Every row gives one point. Examples show where two turns around zero, p and q, send a point. Where does a point land after both, in the order given? Backwards means that the second turn is done in reverse. Each puzzle has new turns, and all numbers are rounded.

Turn p:
[47  5] => [ 45 -14]
[-10  41] => [ 7 42]
[-36 -45] => [-51 -28]
Turn q:
[52 33] => [36 50]
[-14 -33] => [ -1 -36]
[ 13 -48] => [ 30 -40]
[-20  -9] => [-15 -16]
[-31  58] => [-50  43]
Where do these land?
p, then q backwards: [-28  -9] => [-26  13]
q, then p: [76 47] => [77 45]
q, then p: [-29  -1] => [-29   0]
q, then p: [-37 -24] => [-37 -23]
p, then q: [ 19 -14] => [ 19 -14]

Turn p:
[-23  -3  10] => [-25  -4   4]
[-36 -26 -78] => [-23  19 -85]
[31 40 41] => [26 11 59]
[ 28 -11  27] => [ 22 -27  21]
Turn q:
[-16 -28  24] => [-10 -18  34]
[-40   9  50] => [-35  24  49]
[ 34  11 -83] => [ 23 -18 -86]
[23  7  9] => [23 11  2]
Where do these land?
p, then q: [ -2   0 -26] => [ -1   3 -26]
p, then q: [12  5 83] => [10 -6 83]
q, then p: [ 10  31 -32] => [ 12  35 -27]
p, then q: [-37  23 -48] => [-35  30 -45]
q, then p backwards: [ 17 -59  24] => [ 38 -17  51]

Turn p:
[ -3  -2 -19  68] => [21 14  9 65]
[  0 -34  -1   5] => [ 17 -29  -3   8]
[ 19  13  25 -42] => [ -3   7   4 -53]
[-29  29   7  12] => [-32  16  20  15]
[ 14  -5 -12 -43] => [ -3  -7 -30 -35]
Turn q:
[  9  -5 -97   7] => [ -2  17 -96  -9]
[2 3 0 7] => [-3  3 -1  7]
[-25  15  28   3] => [-25  -3  32  -5]
[14 23 19 16] => [-5 20 19 23]
[  4  -8  13 -32] => [ 23  -4  16 -22]
[ -4 -27  37   0] => [ 11 -33  30   7]
Where do these land?
q, then p: [61 -4 -7  3] => [38 47 -7 12]
p, then q: [-18  60  25   1] => [-41  17  46 -22]
p, then q backwards: [ -4 -29  23 -17] => [-20 -28  14 -17]
q, then p: [-34 -25 -24  22] => [-11 -38 -25  25]
q, then p: [ -4  -1 -18  -9] => [ -7   1 -19  -5]

Turn p:
[  0 -43  38  12 -20   7] => [  1 -46  11  16 -37  -3]
[  7 -37  56  29  71 -17] => [  0 -82  23  17  49 -29]
[-43  42  27 -35  20 -34] => [-52  10  30 -50  25 -15]
[ 29  27 -12  27 -42  51] => [ 30  41  19  43 -26  37]
[ 33  70  13  11 -14  -5] => [24 51 56 -1 11 -5]
[-35 -46 -24  17  30 -14] => [-27 -30 -51  17  15 -21]
[-10 -22 -37  -6 -17  45] => [ -1   7 -41  19 -20  43]
[ 18 -12   0  11 -60   0] => [ 22  12   3  12 -58  -7]
[  1  22 -61 -65  31 -33] => [  4  37 -49 -71  41   1]
Turn q:
[-10 -16  41 -38  24  48] => [  2 -30  49 -52  17   9]
[-4 61  0 49 14 18] => [-35  57   9  20  32  27]
[ 14   9 -24  -2  56  13] => [-10 -10 -12  -2  61  -6]
[ -4 -52  34  17 -25 -45] => [  7 -37  19  41 -56 -13]
[ -1  31 -45  70 -32  97] => [-11  46 -31  -7  23 121]
[ 14 -40  21  18 -20 -40] => [ 18 -26  10  44 -38 -11]
[ 33  -4   5 -41   6 -43] => [ 37  -7   0   5   2 -57]
[  0  13 -19 -63 -14 -26] => [ 22  10 -25 -37 -12 -51]
[-40  -2 -13 -10  -9 -21] => [-28  -3 -20 -12 -28 -17]
Where do these land?
q, then p: [-17  56 -33 -17 -15 -32] => [-16  65  -6 -27  16 -24]
q, then p: [ 3 27 17 41  3 69] => [-20  -9  37  17  29  67]
q, then p: [ 16 -34 -24 -15  30  39] => [ 19 -40 -37  -7  22  26]
q, then p: [ 49  18  32 -18  27  17] => [ 25 -32  39 -14  41  -7]
p, then q backwards: [-31 -41  -8  32  15 -29] => [-16 -20 -28  -1  30 -50]
q, then p: [ 37 -36 -31   9  -4   4] => [ 42  -8 -31  29   8   7]
q, then p: [-57  11  48 -31 -56 -68] => [-23  40  33 -35 -86 -52]

Turn p:
[-24  -1  30  16 -37  -3  28  -1 -22] => [-44   3  -4 -10 -16 -14  24  13 -33]
[-32 -20 -17  30 -10 -25  25  19 -13] => [-11 -19 -22  19   6 -23  46  22  -7]
[ 20 -29  -3 -16  21   0  -6   3 -26] => [ 23 -27  -2 -32   5  -1  -9  14   9]
[-21  19 -15  -9  -2 -26  21   0   8] => [-17   9 -20   9  11 -16  19 -21  16]
[ 29  -9  18  22  18 -12 -17   7  -2] => [ 20  -4  14   1  20 -15 -25  21 -16]
[24 15 16 25  8 25  3 21 -6] => [ 15  25  20  -8  17  14   2  20 -26]
[-22  21 -21 -15  10  20 -10 -34  11] => [ -8  -9   8  13  -3  31   0 -44  14]
[-18  16  28 -16  16  24 -34  15  36] => [-15  22  45  17  -3  20 -22   7  34]
[ 18 -32  -2 -13 -18  -2  22 -19   2] => [ 16  -9 -12 -19 -36 -21   2  -9  -8]
[ 24  20 -34 -25  -7   0 -31 -11  12] => [ 19   9 -28   9  -1  26 -35 -23  18]
Turn q:
[-18  21  -6  13  21  -1   9  -5 -48] => [ -7   5 -32  22   1  12  25 -36 -15]
[-14  16 -11  -3  23 -13  -6  -8  17] => [  1   9  -3   2 -11 -13  -9 -24  25]
[ -6   3   2  -7  21 -16  42  -7  -2] => [ 12   2 -10  -4   1 -10  41  -9  22]
[-2 25  1 -1 17 17 -9 36 17] => [  0   4 -17  21  27 -19 -27   3  16]
[ 54  13  -5  -3 -35 -10   3  11  -6] => [ 46  13  25   8  14   9  -4  21 -29]
[-18 -97  -7   8  -4   3  -1   4 -11] => [-28 -83   8 -35 -21   6  13  15 -15]
[-19  -3 -13  -9  17 -11  -7  -1   1] => [ -2  -8  -9 -10  -8  -8  -5 -23  10]
[ -9   7 -10 -10 -16  30  -8  -1  -2] => [ -6   7 -17  -8   5  25 -20  10   0]
[-20   3  30  -4 -43   4  -8   5  19] => [-20  26  -4 -22  -7 -15 -14  37 -15]
[ 18 -38  13 -10   3  -9  -6  -9 -13] => [ -7 -24  31 -18   7   4  15  -4 -15]
[ 48  26   1  24 -34  -8  -7 -10  18] => [ 30  31  37  28 -12   7 -13  27 -15]
[-12  24   4   3  28  14  -1 -14   9] => [-17  18  -7  16   3   3  -1 -16  28]
Where do these land?
p, then q backwards: [ 24 -14  -2  -7   7   7   4  15  -8] => [  6  -2 -11 -18 -20  -6  13   5  11]
p, then q: [-43  21  28 -48 -14 -22  11 -44 -24] => [-34  11 -23 -63 -45   2  -3 -20  21]
q, then p: [ -1  16  13  -7  19 -42 -42  14  54] => [-33   1  -5  28  16 -39 -61  -6   6]
p, then q: [-19 -15   8  -9 -27   0   9  18  11] => [ 14   9 -24  -7 -14 -17  -5  23  -7]
p, then q: [ -8   2   5  -5  16  28  -2 -13 -13] => [-23   1   4 -15  17  13   9  11   6]
q, then p backwards: [ 15 -10   4  38 -12  24  13  14  -7] => [-19 -14  -9  36 -12   2 -23  17  -6]
q, then p: [ 39 -15  -6  17 -14  12  -1  -6  15] => [  4  15  25  -7  -6   0  -6  39 -13]
p, then q: [-16  -7 -20   9  -2  -2  27   9   1] => [21 -5 -9  4 -9  1 26 12 11]
p, then q: [  6 -21  11  13 -12  -2 -20  -7 -31] => [ -6 -32  -9 -14  11   1 -10  -5 -27]
q, then p: [ -5  25 -27   1 -15  12  16  20  -7] => [ 36   6 -20   8  11  22  -1   1  -5]
q, then p: [ -4  31  12  -6  49 -41  -6   9  23] => [ -8   1  -1  28  18 -47 -27 -41 -10]
p, then q: [ 11 -12 -25   4   5  24  -9 -29 -17] => [ -6 -20  18  -8  10  40   4  10  -8]
